Each row is a point. To make a cloud, some directions were put in groups of two or more. Within a group, all points are equally far from the middle, so they leave a hole (a ring in 2 directions, a hollow ball in 3). The other directions are filled evenly. Then the cloud was stretched, turned, moved and blurred a little. How many holes are there, and how many directions does each take, smallest first?
In the rows, 100 means zero.

Cloud (13 x 2)
147; 78
56; 82
45; 117
135; 155
47; 137
72; 168
142; 71
87; 56
141; 148
154; 111
63; 72
133; 62
153; 96
Holes: 1 (2)

Cloud (19 x 3)
109; 60; 103
163; 70; 89
131; 92; 62
128; 136; 100
46; 190; 143
70; 66; 69
83; 171; 113
69; 148; 78
161; 118; 123
65; 195; 149
65; 114; 58
52; 147; 114
123; 88; 69
66; 140; 128
62; 134; 85
91; 82; 64
76; 157; 152
96; 107; 156
56; 148; 118
Holes: 0

Cloud (29 x 4)
78; 76; 92; 67
140; 120; 65; 147
82; 73; 49; 37
89; 43; 142; 94
136; 24; 103; 103
105; 52; 85; 157
120; 59; 128; 68
123; 51; 77; 90
104; 124; 119; 98
52; 86; 111; 61
107; 5; 88; 132
137; 63; 111; 104
103; 117; 82; 136
137; 106; 69; 139
40; 110; 135; 69
145; 79; 62; 122
83; 75; 74; 127
66; 130; 118; 87
78; 125; 145; 88
157; 106; 155; 107
99; 79; 43; 132
151; 73; 89; 88
61; 42; 101; 100
68; 50; 49; 83
126; 141; 133; 143
103; 58; 97; 152
156; 154; 139; 114
119; 98; 95; 161
39; 30; 80; 71
Holes: 0

Cloud (50 x 6)
100; 113; 105; 160; 79; 49
54; 108; 146; 99; 105; 170
58; 62; 92; 112; 83; 121
115; 162; 40; 107; 90; 67
87; 82; 58; 146; 126; 108
110; 156; 112; 143; 105; 125
113; 142; 115; 92; 54; 93
105; 134; 122; 110; 64; 75
123; 159; 99; 77; 135; 170
113; 110; 121; 81; 49; 135
82; 125; 109; 68; 60; 98
125; 168; 83; 124; 81; 104
135; 82; 83; 93; 143; 128
149; 110; 89; 129; 135; 122
130; 117; 99; 29; 105; 130
101; 103; 39; 88; 113; 128
118; 142; 131; 149; 109; 88
129; 137; 47; 91; 117; 152
119; 97; 119; 51; 130; 89
114; 98; 127; 65; 147; 97
154; 99; 97; 90; 88; 115
100; 116; 99; 89; 65; 54
128; 122; 41; 113; 101; 38
104; 133; 117; 87; 139; 180
126; 95; 61; 69; 95; 54
152; 121; 92; 66; 103; 142
151; 139; 117; 144; 109; 5
71; 72; 71; 103; 123; 156
51; 138; 130; 75; 98; 173
69; 123; 55; 129; 85; 121
150; 156; 115; 56; 89; 66
106; 75; 80; 86; 157; 78
169; 98; 80; 119; 135; 75
44; 112; 83; 95; 77; 128
131; 162; 59; 133; 125; 49
156; 97; 64; 65; 128; 56
128; 133; 124; 132; 165; 87
124; 141; 137; 61; 122; 115
128; 90; 149; 116; 134; 141
101; 154; 100; 107; 62; 68
145; 103; 70; 133; 87; 59
136; 95; 61; 95; 97; 141
119; 88; 150; 113; 78; 93
134; 162; 86; 77; 138; 151
50; 68; 84; 138; 107; 126
147; 103; 80; 64; 101; 126
109; 159; 84; 133; 124; 132
140; 117; 41; 54; 108; 61
76; 122; 147; 150; 106; 100
78; 163; 68; 108; 83; 68
Holes: 1 (4)

Cloud (89 x 8)
55; 155; 70; 105; 49; 117; 118; 100
71; 146; 70; 52; 95; 119; 99; 102
146; 95; 88; 135; 158; 109; 68; 90
138; 67; 54; 129; 104; 90; 66; 90
52; 125; 46; 128; 79; 107; 84; 32
89; 120; 91; 123; 143; 107; 34; 57
60; 131; 58; 136; 74; 80; 62; 96
97; 37; 87; 130; 134; 107; 139; 89
126; 140; 81; 92; 72; 127; 87; 144
149; 44; 68; 120; 74; 101; 91; 105
101; 118; 121; 134; 52; 125; 115; 62
106; 67; 138; 127; 66; 134; 83; 95
80; 144; 108; 126; 104; 111; 96; 55
97; 85; 86; 97; 89; 69; 170; 125
77; 134; 90; 57; 124; 100; 108; 97
74; 131; 43; 115; 157; 92; 63; 78
120; 57; 125; 119; 91; 96; 125; 105
89; 74; 111; 160; 114; 90; 73; 64
99; 85; 40; 92; 95; 131; 70; 110
146; 123; 89; 127; 121; 86; 84; 106
118; 23; 75; 101; 89; 71; 115; 88
63; 95; 123; 137; 86; 85; 77; 48
116; 91; 129; 103; 122; 77; 115; 55
134; 44; 46; 65; 95; 49; 92; 97
109; 116; 85; 133; 78; 116; 161; 140
93; 163; 68; 95; 137; 111; 142; 96
111; 126; 49; 148; 140; 105; 57; 89
96; 113; 101; 82; 86; 98; 30; 81
69; 74; 83; 103; 57; 106; 90; 126
132; 110; 51; 117; 96; 73; 97; 124
103; 81; 86; 118; 53; 88; 78; 117
95; 109; 115; 93; 73; 116; 81; 59
93; 106; 126; 109; 99; 83; 58; 74
93; 59; 111; 137; 50; 126; 63; 121
122; 142; 82; 125; 138; 116; 90; 98
81; 103; 131; 62; 118; 128; 127; 113
139; 124; 47; 91; 117; 109; 135; 135
82; 82; 58; 101; 64; 146; 110; 120
131; 84; 103; 137; 88; 45; 145; 75
104; 80; 102; 73; 125; 116; 140; 100
160; 84; 67; 107; 83; 128; 106; 145
107; 73; 92; 116; 50; 145; 95; 160
143; 137; 113; 133; 133; 106; 74; 43
100; 78; 85; 90; 47; 73; 90; 108
136; 46; 68; 120; 69; 83; 103; 101
91; 148; 83; 141; 74; 149; 163; 72
118; 128; 79; 130; 132; 93; 71; 89
146; 91; 72; 105; 116; 112; 101; 95
130; 119; 104; 114; 125; 89; 65; 60
139; 144; 101; 126; 126; 48; 104; 101
107; 60; 59; 76; 93; 85; 118; 135
126; 144; 41; 88; 129; 116; 147; 116
129; 65; 104; 130; 40; 84; 115; 111
51; 113; 62; 105; 154; 119; 82; 46
88; 46; 102; 116; 88; 121; 113; 147
123; 84; 75; 60; 103; 110; 153; 170
111; 68; 45; 114; 140; 30; 93; 45
136; 72; 60; 58; 53; 76; 142; 117
102; 88; 93; 108; 100; 49; 145; 118
26; 183; 94; 102; 118; 83; 129; 88
104; 136; 69; 143; 117; 142; 70; 48
69; 66; 48; 119; 87; 83; 128; 124
67; 165; 111; 126; 116; 75; 128; 73
72; 140; 90; 111; 109; 85; 124; 126
98; 115; 79; 123; 68; 119; 103; 50
125; 94; 105; 85; 79; 126; 48; 87
114; 85; 61; 118; 86; 104; 144; 116
115; 102; 57; 149; 118; 43; 102; 37
98; 80; 44; 114; 142; 57; 124; 55
102; 112; 97; 116; 87; 65; 195; 63
95; 134; 89; 168; 90; 143; 70; 60
140; 85; 124; 104; 95; 119; 132; 131
127; 129; 49; 111; 86; 121; 129; 143
115; 51; 57; 122; 131; 89; 81; 112
62; 158; 108; 136; 73; 113; 149; 50
132; 33; 76; 128; 106; 126; 105; 96
151; 35; 90; 128; 70; 87; 70; 87
100; 106; 127; 110; 99; 116; 142; 83
116; 94; 100; 123; 55; 75; 148; 61
23; 124; 59; 97; 47; 76; 110; 91
104; 131; 108; 111; 60; 124; 119; 154
117; 142; 58; 117; 100; 64; 122; 36
141; 106; 57; 107; 93; 115; 71; 127
101; 166; 80; 140; 100; 153; 33; 108
124; 81; 62; 102; 113; 78; 95; 136
47; 138; 94; 160; 99; 115; 71; 82
113; 126; 37; 105; 128; 91; 136; 84
93; 66; 78; 85; 55; 104; 85; 115
83; 108; 95; 72; 102; 145; 58; 138
Holes: 0

Cloud (87 x 9)
154; 65; 138; 60; 86; 148; 96; 71; 58
106; 70; 114; 131; 118; 109; 90; 116; 148
131; 135; 129; 64; 107; 172; 91; 107; 94
148; 98; 101; 123; 143; 173; 112; 92; 91
115; 94; 84; 84; 67; 123; 99; 78; 110
107; 79; 91; 121; 73; 153; 122; 45; 129
100; 95; 150; 58; 142; 143; 120; 88; 76
111; 109; 107; 113; 74; 107; 87; 54; 96
127; 97; 80; 145; 71; 157; 149; 104; 159
102; 67; 85; 109; 79; 99; 79; 85; 138
90; 78; 129; 119; 126; 70; 101; 73; 68
124; 43; 58; 88; 118; 96; 107; 111; 130
131; 97; 101; 56; 82; 118; 75; 118; 85
109; 66; 104; 147; 95; 107; 110; 116; 116
93; 80; 74; 84; 124; 121; 121; 108; 72
76; 100; 111; 72; 138; 139; 87; 106; 80
123; 104; 127; 115; 75; 78; 102; 106; 77
130; 111; 88; 81; 142; 175; 80; 73; 132
112; 81; 90; 58; 144; 130; 68; 34; 119
76; 72; 114; 112; 66; 58; 115; 99; 104
153; 95; 92; 151; 96; 141; 138; 149; 154
163; 96; 96; 58; 119; 139; 56; 54; 115
119; 101; 90; 101; 80; 126; 106; 65; 107
62; 68; 46; 118; 125; 71; 120; 112; 123
93; 96; 60; 121; 92; 87; 115; 130; 89
123; 110; 88; 96; 161; 155; 67; 119; 120
84; 81; 68; 89; 93; 112; 97; 50; 141
129; 27; 88; 86; 116; 141; 105; 81; 95
93; 139; 103; 129; 114; 143; 138; 82; 101
89; 91; 88; 121; 108; 136; 101; 113; 82
115; 71; 86; 93; 125; 120; 99; 5; 103
104; 83; 119; 85; 118; 147; 123; 98; 117
109; 129; 59; 129; 122; 152; 103; 78; 110
162; 110; 94; 97; 127; 145; 115; 56; 101
151; 84; 69; 81; 125; 102; 72; 110; 119
130; 141; 112; 100; 142; 149; 106; 57; 82
87; 61; 133; 82; 94; 138; 107; 79; 87
60; 100; 79; 131; 63; 65; 112; 66; 142
75; 100; 113; 66; 111; 57; 71; 103; 102
120; 147; 80; 97; 114; 140; 82; 96; 113
122; 117; 91; 59; 122; 153; 123; 48; 68
121; 122; 102; 104; 64; 128; 95; 94; 102
94; 83; 125; 79; 121; 101; 99; 51; 62
102; 126; 133; 90; 153; 146; 109; 103; 73
79; 120; 41; 160; 51; 100; 104; 88; 150
102; 87; 92; 99; 109; 133; 152; 66; 127
130; 108; 93; 97; 77; 130; 105; 121; 138
99; 89; 98; 112; 149; 102; 95; 128; 129
123; 103; 116; 63; 73; 147; 102; 77; 94
126; 125; 117; 127; 107; 92; 129; 43; 66
85; 118; 92; 110; 63; 77; 137; 78; 89
101; 106; 114; 86; 102; 153; 98; 54; 110
93; 61; 68; 121; 56; 92; 109; 96; 131
114; 120; 127; 51; 101; 153; 93; 66; 85
68; 116; 112; 106; 102; 141; 124; 115; 89
105; 64; 88; 60; 123; 101; 110; 57; 104
100; 105; 99; 119; 95; 107; 96; 43; 110
111; 123; 86; 161; 100; 124; 130; 51; 104
75; 61; 95; 129; 65; 79; 100; 122; 108
108; 88; 116; 121; 56; 163; 160; 111; 96
116; 64; 57; 111; 84; 99; 78; 60; 137
86; 70; 115; 100; 64; 112; 138; 76; 78
91; 99; 89; 106; 86; 110; 102; 89; 142
106; 113; 109; 78; 56; 131; 141; 56; 70
83; 119; 87; 142; 68; 98; 125; 136; 154
91; 71; 99; 132; 140; 87; 100; 86; 113
140; 117; 112; 78; 95; 156; 103; 69; 80
87; 62; 57; 97; 145; 116; 126; 68; 115
107; 105; 138; 93; 136; 144; 93; 131; 73
127; 150; 101; 92; 107; 140; 89; 101; 105
124; 83; 54; 93; 114; 152; 117; 68; 85
101; 85; 102; 112; 127; 130; 85; 128; 99
71; 68; 98; 70; 143; 126; 132; 96; 95
82; 79; 84; 131; 88; 97; 149; 73; 142
72; 128; 120; 59; 97; 68; 119; 114; 113
101; 133; 121; 89; 84; 88; 110; 109; 87
56; 75; 100; 136; 91; 83; 164; 95; 99
99; 119; 96; 59; 91; 106; 107; 114; 86
85; 64; 117; 124; 66; 106; 118; 71; 72
127; 102; 136; 28; 115; 124; 104; 100; 95
148; 104; 138; 56; 107; 163; 79; 84; 57
130; 77; 131; 50; 137; 186; 115; 106; 76
140; 70; 122; 65; 126; 84; 115; 115; 87
115; 93; 70; 125; 78; 106; 124; 72; 120
91; 94; 71; 97; 49; 127; 122; 72; 73
123; 72; 121; 103; 76; 161; 99; 84; 128
117; 116; 147; 77; 183; 142; 92; 60; 81
Holes: 0

Cloud (94 x 9)
52; 110; 54; 91; 104; 130; 104; 127; 79
106; 69; 77; 135; 135; 138; 66; 88; 155
40; 109; 137; 52; 133; 126; 59; 108; 89
130; 85; 96; 17; 165; 82; 76; 91; 74
8; 91; 98; 99; 95; 97; 90; 119; 122
156; 72; 83; 55; 68; 121; 46; 78; 106
99; 83; 74; 113; 169; 136; 71; 82; 112
109; 60; 91; 77; 141; 91; 94; 157; 62
172; 82; 90; 106; 123; 89; 111; 66; 118
119; 42; 127; 57; 95; 130; 88; 50; 58
69; 131; 29; 131; 106; 96; 110; 118; 150
102; 94; 57; 91; 51; 143; 57; 80; 112
83; 50; 71; 84; 160; 143; 98; 103; 129
93; 94; 135; 93; 195; 76; 123; 118; 54
35; 68; 101; 149; 100; 80; 108; 95; 111
121; 47; 102; 100; 85; 129; 157; 103; 158
34; 127; 48; 76; 105; 78; 84; 124; 160
86; 173; 131; 116; 106; 74; 98; 110; 116
48; 117; 94; 63; 87; 105; 62; 83; 72
98; 71; 70; 129; 84; 51; 58; 89; 148
117; 86; 113; 136; 128; 85; 100; 141; 97
134; 120; 71; 71; 68; 103; 115; 81; 139
106; 100; 80; 91; 64; 133; 108; 114; 76
64; 68; 104; 44; 128; 87; 127; 64; 130
121; 110; 139; 28; 135; 134; 117; 70; 97
119; 55; 110; 40; 165; 92; 43; 122; 40
75; 74; 146; 96; 108; 131; 69; 73; 143
42; 118; 109; 94; 132; 103; 153; 119; 96
110; 93; 51; 104; 66; 88; 40; 93; 132
87; 95; 57; 117; 72; 158; 109; 62; 132
34; 138; 102; 128; 131; 56; 123; 92; 128
78; 100; 128; 71; 157; 96; 134; 58; 70
77; 170; 96; 107; 144; 63; 81; 101; 65
123; 44; 104; 87; 192; 96; 111; 88; 77
149; 48; 85; 72; 104; 133; 143; 57; 128
76; 116; 30; 112; 74; 89; 30; 80; 158
114; 182; 83; 58; 119; 113; 72; 146; 103
172; 91; 156; 73; 106; 110; 147; 54; 67
137; 49; 120; 144; 125; 100; 105; 98; 137
142; 114; 119; 28; 77; 123; 56; 126; 99
39; 106; 17; 116; 136; 131; 99; 82; 149
164; 107; 93; 58; 104; 109; 103; 91; 139
75; 158; 54; 84; 145; 86; 82; 128; 92
57; 107; 61; 69; 145; 138; 117; 79; 122
98; 49; 75; 77; 176; 112; 101; 109; 78
114; 133; 164; 78; 133; 63; 135; 121; 73
48; 47; 55; 91; 92; 92; 99; 123; 127
112; 113; 143; 63; 67; 92; 103; 104; 130
82; 60; 99; 115; 181; 66; 133; 139; 108
118; 101; 102; 56; 46; 106; 77; 106; 68
74; 82; 119; 106; 131; 113; 55; 63; 59
90; 65; 179; 33; 148; 72; 112; 105; 91
124; 47; 120; 27; 91; 113; 80; 48; 73
104; 99; 122; 54; 161; 49; 50; 104; 41
90; 131; 111; 92; 134; 72; 91; 47; 71
112; 59; 161; 36; 129; 81; 164; 112; 143
65; 127; 164; 68; 117; 88; 88; 133; 123
95; 56; 87; 32; 105; 117; 69; 81; 51
36; 82; 49; 118; 101; 140; 119; 67; 127
148; 111; 141; 56; 173; 83; 82; 113; 104
106; 73; 141; 131; 89; 96; 126; 109; 92
149; 7; 94; 64; 82; 105; 84; 76; 149
125; 73; 118; 54; 122; 99; 166; 132; 127
92; 152; 106; 44; 66; 95; 76; 119; 75
31; 76; 109; 106; 152; 143; 130; 83; 126
111; 97; 88; 52; 117; 112; 133; 128; 28
62; 107; 44; 110; 103; 86; 30; 117; 104
43; 70; 135; 105; 112; 53; 100; 120; 105
165; 36; 76; 77; 102; 120; 64; 69; 73
78; 36; 62; 61; 124; 94; 61; 91; 114
104; 128; 78; 40; 102; 72; 59; 137; 79
126; 91; 82; 126; 114; 87; 94; 130; 77
46; 104; 113; 120; 106; 118; 148; 136; 127
104; 114; 101; 35; 153; 114; 102; 126; 130
104; 119; 56; 96; 60; 101; 37; 114; 143
111; 61; 119; 32; 122; 99; 74; 146; 125
132; 85; 155; 121; 115; 90; 147; 109; 82
114; 94; 145; 124; 151; 87; 121; 142; 86
58; 79; 106; 133; 91; 41; 86; 81; 134
93; 89; 142; 74; 184; 63; 86; 96; 124
116; 152; 160; 96; 132; 106; 108; 99; 116
68; 38; 115; 62; 126; 126; 102; 143; 142
153; 85; 82; 57; 69; 112; 46; 81; 124
146; 70; 111; 48; 113; 142; 51; 123; 96
97; 85; 78; 23; 103; 94; 58; 105; 41
89; 62; 85; 106; 116; 36; 64; 98; 101
108; 83; 159; 69; 90; 129; 94; 129; 91
75; 107; 110; 54; 112; 78; 149; 128; 126
105; 71; 93; 85; 118; 155; 73; 130; 144
104; 40; 119; 119; 118; 106; 162; 33; 127
22; 111; 76; 95; 76; 74; 107; 85; 160
46; 65; 30; 115; 135; 144; 98; 79; 157
74; 35; 80; 93; 174; 109; 113; 134; 132
99; 138; 81; 98; 99; 64; 24; 112; 69
Holes: 3 (2, 2, 3)
